Rows are points. The points of each table are mixes of a few directions, plus a little noise. How many directions does each table use, and how many do they share? Where both have some left over, give the other angles between the two spaces (their principal angles), to ten degrees, smallest first.

First (7 x 3):
[[-1.7 -4.8 -5.4]
 [-1.5 -4.5 -5.3]
 [ 1.9  5.5  6.5]
 [-0.4 -1.4 -1.5]
 [ 0.1  0.5  0.5]
 [ 0.8  2.4  2.8]
 [ 0.7  2.1  2.4]]
Second (5 x 3):
[[-0.3  2.3 -0.7]
 [-7.2 -6.4  1.3]
 [-0.2  1.0 -0.3]
 [ 5.6 -0.2  0.5]
 [ 2.1  3.2 -0.7]]
Directions: first 1, second 2, shared 0; angles 60

First (5 x 4):
[[-1.5  0.1 -0.4 -1.8]
 [-1.5  0.2 -0.4 -1.8]
 [ 7.8 -0.9  1.9  9.2]
 [-1.0  0.1 -0.2 -1.3]
 [-3.9  0.4 -0.9 -4.5]]
Second (6 x 4):
[[ 1.9 -0.2  0.4  2.2]
 [ 3.9 -0.5  0.9  4.6]
 [-0.8  0.1 -0.3 -0.9]
 [-6.2  0.7 -1.5 -7.3]
 [ 5.1 -0.6  1.2  5.9]
 [-3.8  0.5 -0.9 -4.5]]
Directions: first 1, second 1, shared 1

First (6 x 6):
[[ 2.6 -1.5 -0.6 -3.1  4.0  1.5]
 [-2.4 -1.1  1.4 -2.9 -0.2 -4.7]
 [ 1.3 -0.2 -0.4 -0.3  1.2  1.3]
 [ 0.1  4.2 -1.7  9.8 -6.0  5.9]
 [-1.3 -2.5  1.5 -5.9  2.5 -5.3]
 [-0.3  1.1 -0.3  2.5 -1.7  1.1]]
Second (7 x 6):
[[-1.9 -1.5  1.5 -3.5  0.4 -4.9]
 [ 4.3 -2.0 -1.2 -4.1  5.9  3.2]
 [ 0.0 -0.4  0.1 -1.0  0.5 -0.7]
 [ 0.5  4.1 -1.9  9.9 -5.5  6.7]
 [-1.6 -0.4  1.0 -1.0 -0.8 -2.9]
 [-2.4  1.8  0.3  4.0 -4.5 -0.7]
 [ 1.6 -1.9  0.1 -4.1  3.8 -0.5]]
Directions: first 2, second 2, shared 2

First (10 x 8):
[[-1.5 -0.1 -0.4 -0.8 -0.5 -1.3 -0.1  0.1]
 [ 8.4  0.5  2.1  4.2  2.6  7.6  0.6 -1.0]
 [-7.3 -0.4 -1.8 -3.6 -2.2 -6.6 -0.4  0.8]
 [ 7.6  0.5  1.8  3.8  2.4  7.0  0.5 -1.0]
 [ 1.7  0.1  0.4  0.8  0.5  1.4  0.2 -0.2]
 [ 4.4  0.3  1.1  2.2  1.4  4.0  0.2 -0.6]
 [-5.0 -0.3 -1.2 -2.5 -1.5 -4.5 -0.3  0.6]
 [ 5.3  0.3  1.3  2.6  1.6  4.8  0.3 -0.6]
 [-8.1 -0.5 -2.0 -4.0 -2.5 -7.4 -0.5  1.0]
 [-5.5 -0.4 -1.3 -2.7 -1.7 -5.1 -0.3  0.7]]
Second (8 x 8):
[[ 0.1  2.1  4.9 -3.1 -0.3 -1.4  1.3 -8.2]
 [-4.5  1.5 -7.0 -4.3  1.1  4.8 -0.8 -6.0]
 [-2.3 -0.4 -3.8 -0.3  1.2  2.5 -1.4  5.8]
 [ 0.7 -1.1  1.2 -0.9 -1.0 -0.2 -0.9  5.2]
 [ 2.9 -1.2  3.6  2.6 -0.9 -2.8  0.5  3.3]
 [ 2.3 -3.0 -6.5  1.1 -3.1  1.0 -0.7 -1.4]
 [-2.0  3.3  3.6  0.8  3.1 -0.8  1.8 -5.3]
 [ 2.8 -1.3  4.0  4.1 -0.2 -3.0  0.3  6.7]]
Directions: first 1, second 4, shared 0; angles 70

First (8 x 9):
[[ 0.4 -2.1  0.8  2.2 -0.2  1.4 -0.4 -1.6  3.2]
 [-4.5  3.2 -0.4  0.9 -1.4 -4.0  0.1  4.4  0.0]
 [ 2.4 -2.9  2.2 -1.2 -1.5  1.0  0.0 -2.5 -3.4]
 [-3.0  7.5 -5.4 -1.3 -2.5 -4.7 -0.2  2.2  1.0]
 [-3.7  3.4 -1.3  0.7  2.4 -1.9  0.4  4.9  1.4]
 [-1.4  4.8 -4.2 -0.9  3.7 -0.4  0.3  2.7  2.4]
 [ 4.4 -5.7  4.2 -2.2  0.1  3.1  0.3 -3.4 -5.9]
 [ 5.3 -8.2  4.2  1.8 -0.6  5.4 -0.6 -6.8  1.2]]
Second (8 x 9):
[[ 3.7 -3.1 -3.7 -0.8  0.4 -3.1  2.4  5.8  0.0]
 [ 1.9  3.0  2.6  0.0  1.0  3.9 -3.7  4.1 -1.7]
 [ 0.0 -1.9 -0.2  5.9 -2.7  1.7  4.5  0.0 -2.0]
 [-0.4  3.1  7.1  3.4 -0.5 -0.1  1.5 -4.1  0.2]
 [-4.4 -0.7 -5.5 -5.0 -0.9  5.4 -3.4  0.3  0.0]
 [ 1.7  3.2  6.0  4.7  1.7 -1.5 -4.4 -3.9 -0.9]
 [-2.6  0.1 -1.7 -8.4  0.2 -1.3  2.2  0.4  3.6]
 [ 0.0 -3.3 -4.5  0.4  0.4 -5.5  0.2 -2.7  1.0]]
Directions: first 4, second 5, shared 0; angles 50, 60, 80, 90
